Rows are points. Each copy is the shape, with its points in the same order, turned, moved and blurred by noise. Is it also mirrored, or only turned?
In the rows, zero is written as 128.

Shape:
[[157 117]
 [ 79 124]
 [ 91  90]
 [ 91 170]
 [134 161]
 [214 148]
 [108 166]]
Copy 1:
[[133 109]
 [ 77 163]
 [ 66 129]
 [115 189]
 [143 158]
 [196  95]
 [129 174]]
Copy 1 is: only turned
Copy 2 (7 x 2):
[[139 102]
 [ 66 121]
 [ 73  83]
 [ 85 165]
 [128 150]
 [202 125]
 [ 99 161]]
Copy 2 is: only turned

Shape, 6 rows:
[[188  89 142]
 [ 83 153 160]
 [ 73 121 149]
 [107  77 164]
 [170 112  72]
 [154 168 134]]
Copy 1:
[[212 115 155]
 [ 88 138 150]
 [ 88 111 121]
 [130  60 129]
 [204 164 102]
 [146 176 168]]
Copy 1 is: only turned
Copy 2, 6 rows:
[[171  96 170]
 [ 86 189 149]
 [ 71 160 151]
 [ 95 117 189]
 [154  85  97]
 [159 170 128]]
Copy 2 is: only turned

Shape:
[[228 100 153 105]
 [116 139 131  83]
 [102 184 116 114]
 [131 120 127 114]
 [ 92 177 133 135]
 [173 117  78 193]
 [ 80 146 169 133]]
Copy 1:
[[249 129  87 124]
 [152 123 148  82]
 [126 127 188 123]
 [154 110 124 110]
 [107 139 168 132]
 [166  66 104 193]
 [ 95 161 133 111]]
Copy 1 is: mirrored
Copy 2 (7 x 4):
[[214 105  83  56]
 [104 150  99  87]
 [ 98 174 151 104]
 [122 125 115 100]
 [102 179 144 134]
 [183  85 195 111]
 [104 162 100 159]]
Copy 2 is: mirrored
Copy 3 (7 x 4):
[[105 141 115  20]
 [158 120 165 119]
 [166 162 172 149]
 [126 129 135 119]
 [142 161 177 162]
 [ 90 202  70 120]
 [114 133 194 157]]
Copy 3 is: mirrored

Shape:
[[122 155 171  54 159 154]
 [171 129 102 165 137 179]
 [ 64  97 126  87 171 163]
 [168  86  91 140 115 144]
 [159 128 152 180 117 143]
 [166  57 126 150 175 146]
 [215 152 137 161 121  84]
 [149 172 100 144  83  69]
 [ 92 135 162  64 197 175]
 [115 162 163 137  98 122]
 [143 173 119 154  94 110]
 [196 127 127 170  45 118]]
Copy 1:
[[116 125 232 145 120 154]
 [156 131  96 177 109 171]
 [ 60 143 174 139 159 196]
 [132  85  87 146 124 159]
 [176 143 108 155 148 130]
 [127  86 106 188 183 175]
 [171  95 113 183 115  64]
 [119 133 106 128  89  55]
 [ 89 144 225 169 142 193]
 [145 160 153 114 128 104]
 [143 152 117 135 100  89]
 [197 100  77 107 111  94]]
Copy 1 is: mirrored
Copy 2 (12 x 6):
[[134 145 140  87 174 156]
 [157 151  89 193 118 108]
 [ 90  63 110 125 165 135]
 [169 126  89 155 107  69]
 [138 147 146 189  90  95]
 [186  76 134 167 141  68]
 [172 211 146 158 125  56]
 [ 93 207 109 132 109  45]
 [124  94 127 110 189 169]
 [ 92 169 151 138  99 118]
 [108 193 125 150 108  82]
 [170 199 125 163  47  60]]
Copy 2 is: only turned

Shape, 12 rows:
[[113 135 136 115 100 126 106  90]
 [159  70 115 115 158 214 182 175]
 [143 147 169 113 145 114  90 144]
 [126 139 175  89 132  96  95 170]
 [121  83 147  91  64  98 119  72]
 [157  39 170 107 145 116  90  79]
 [148 138 122  74 151 136 125  88]
 [ 75 139 142  88 114 106 103 112]
 [115 144 152 110 127 100 165  72]
 [152 118  30 113 158 100 105  71]
 [145 156  58 108 139 107 100  79]
 [128 129 149 108 148 111  94 113]]
Copy 1 (12 x 8):
[[ 93 129 128 154 124  98  85 113]
 [140 100 178  74  98 218 150 117]
 [ 96 138 169 133 185 110 111 145]
 [ 83 156 171 105 172  95 114 168]
 [116 111 139 132  78  52  70 124]
 [137  56 177 110 132  57 125 105]
 [124 140 156 111 150 122  77  78]
 [ 64 156 122 124 130  86  98 120]
 [137 176 137 146 117  89 111  91]
 [163  98  61 105 169 124  55  81]
 [133 126  81 132 170 127  46  90]
 [102 129 147 126 166  98 106 116]]
Copy 1 is: only turned
Copy 2 (12 x 8):
[[121 146 127 112 115 121  95 108]
 [177  22 147  92 181 174 141 154]
 [126 144 167 123 160 108  71 161]
 [104 128 167  95 160  89  69 174]
 [142 137 125  77  87  58 115  95]
 [180  96 196 129 126  53 124  97]
 [138 114 118 124 174  99  96  90]
 [ 78 130 129  96 127  98  85 115]
 [106 159 133  96 163 109 143  92]
 [138  93  62 202 144  82 128 109]
 [127 133  67 180 148 103  98 111]
 [122 129 157 117 155 101  88 129]]
Copy 2 is: only turned
Copy 3:
[[ 94 121 137 138 116 147 108  84]
 [184 145 148 154 152 133 144 223]
 [130 133 177 123 145 100  61  93]
 [121 114 197  99 134  87  77 107]
 [ 99  60 139 134  82 159 128  81]
 [132  53 138 178 107 145  49 127]
 [135 116 122 106 166 162  91 105]
 [ 61 116 150  95 119 128  97  98]
 [ 94  94 112 130 171 121 134  85]
 [146 143  34 100 112 157  70 101]
 [129 155  73  93 123 154  84  79]
 [117 119 147 124 143 122  65 104]]
Copy 3 is: only turned
Copy 4, 12 rows:
[[144 125 120 122  82 136 153 103]
 [143 167 219  70 156 203 120 182]
 [105 115 106 115 114 129 105 165]
 [ 96 115 114 116  94  89 126 186]
 [174  87 146 128  81 110 206 113]
 [175  28 145  87 140 141 153 136]
 [167 134  96  64 107 151 140 142]
 [124 135 124 100  90  75 145 112]
 [141 146  87 105 129 132 197 107]
 [249 137 102  88 137 128  91  90]
 [216 141  82 105 110 123  94  93]
 [131 108 109  89 123 122 127 130]]
Copy 4 is: mirrored

Shape (14 x 8):
[[ 90 147  81 137 140  56 139  65]
 [ 92 118  95 131 121 150 134  55]
 [110 109  99  77 109 174 125 141]
 [116 150  92 154 118 164 137 147]
 [ 88 137 186 111 115 162  63 151]
 [101 136  97 149 147 144 139 154]
 [122 142 201 154 132 121 141 155]
 [ 99 155 140  78 199 138 144 141]
 [149 132 141 135 134 176 135  93]
 [122  97 109  96 138 158 116 140]
 [110 129  97 158 127 142 120 151]
 [ 99 108  90 120 171  54 152  98]
 [249 138 151 155 113 100 145 135]
 [ 90 150 157 132 120  77 138 148]]
Copy 1:
[[ 92  75 112  95 125 108 107  43]
 [114  59 118 150  79 124  86 121]
 [110 127 113 113  66 142 141 176]
 [ 98 134  73 120 107 131  83 156]
 [ 85 169 176 134 100  85  97 196]
 [ 82 130  73 125 119 116 110 145]
 [101 174 141 157 176 112  98 149]
 [ 39 112 128 113 146 135 157 165]
 [128  93 127 149 140 133  91 175]
 [117 124 113 121  94 119 147 178]
 [101 141  77 120 110 102  94 149]
 [ 92  97 103 106 135  97 155  62]
 [203 151 108  93 218 133 105 153]
 [ 79 169 140 121 140 114 112 100]]
Copy 1 is: only turned
Copy 2 (14 x 8):
[[ 74 144  79 144 148  48 168 161]
 [ 97 144 153  89 158  58 153 142]
 [108  75 165  98 141 115 110 101]
 [123 121 147 115 137 151 167 140]
 [149 132 169 165 199 148  92  81]
 [112 117 138 125 149 145 146 170]
 [171 162 150 188 120 131 127 140]
 [135  64 173 186 164  96 147 161]
 [169 130 161 108 146 103 146 128]
 [126  79 146 107 153 121  96 128]
 [118 126 130 120 147 149 141 157]
 [ 87 107  81 158 131  49 123 194]
 [228 121  64 126  66 116 163 119]
 [103 148 126 198 117 115 120 136]]
Copy 2 is: mirrored
Copy 3, 14 rows:
[[122 136  29 169 178 124 139 120]
 [129 123  47 114 122 178 138 145]
 [ 72 128 128 108  81 147 159 129]
 [ 74 117 109 140 113 150  89 161]
 [126 127 177  99 116 155  93  77]
 [ 69 116 120 148 146 154 110 151]
 [139 111 171 194 136 160  92 113]
 [108 175 165 141 171 156 162 147]
 [148 114 121 131 105 159 118 172]
 [ 91 104 133 110 117 142 158 138]
 [ 73  99 113 139 132 142 100 143]
 [108 110  65 177 194 132 184 125]
 [163  64 143 209  96  64 111 186]
 [107 134 124 195 153 138 114  82]]
Copy 3 is: only turned

Shape, 15 rows:
[[114 123  64 178 111  79 111  92  99]
 [124  97 171 134 119 183 154  86  55]
 [164 193  84 148 102 167 118 153  92]
 [ 81 181 172  76 167 179  98 132  61]
 [116 170 131 117  94  80 157 181 147]
 [ 90 196  88 129 147  77  81  94 164]
 [ 87 164  68  74 105  76 111  97 140]
 [166 169  71 124  86 129 139 143 166]
 [ 82  79 119 175 127 107 169 106 145]
 [ 99 154  76 131  98 172 168 196  84]
 [ 68 138  86 114 139 128 145 132 144]
 [172 134 170  89 124 102  89 164  99]
 [ 86 155 141  85  84 132  63 205 121]
 [168 190 146 177 130 175  95 102  74]
 [186 155  86 108 162 172  85 101  76]]
Copy 1 (15 x 9):
[[142 150 186 129 109 155 172 189  96]
 [139  80 148  40 168 122 105 109  60]
 [133 101 129 195 155 147  90 164  67]
 [123  36 190 116 118  75  35 128 102]
 [155 157 174 168 159 145  86 127 173]
 [ 92 110 181 170  94 100 145 188 173]
 [106 106 193 155  84 176 135 146 173]
 [134 117 119 195 154 185 127 142 141]
 [174 129 169  71 173 130 178 155 151]
 [188  76 185 165 194 179  82 154 103]
 [156  77 188 128 144 146 133 158 169]
 [160 138 121 142  96 105  61  85 120]
 [176  98 210 200 115 104  83  73 131]
 [104 107 118 145 153  87 100 167  40]
 [121  61  97 143  82 137  96 165  66]]
Copy 1 is: only turned
Copy 2, 15 rows:
[[ 97  79 177 154 124  77 138 114 134]
 [ 89 117  67 152 131 118 155 149  28]
 [127 156 140 133  69 130  96  69  84]
 [169 174  76 152 100 156 126 191  72]
 [ 51 142 149 112  80 172  94 145 148]
 [129 159 163 149 133 130 143 127 208]
 [111 134 175  93  92 128 176 158 175]
 [ 83 135 154  86  92 152 121  60 130]
 [ 43  73  83 120 151  98 130 140 149]
 [104 111  99  92  34 110  69 118  88]
 [107 120  97  88 101 113 133 147 161]
 [108 120 164 137 137 212 103 156  79]
 [144 101 123 134  49 219 110 157 136]
 [132 170 118 199 132 128 116  75  66]
 [184 155 145 123 152 120 129  92  66]]
Copy 2 is: mirrored
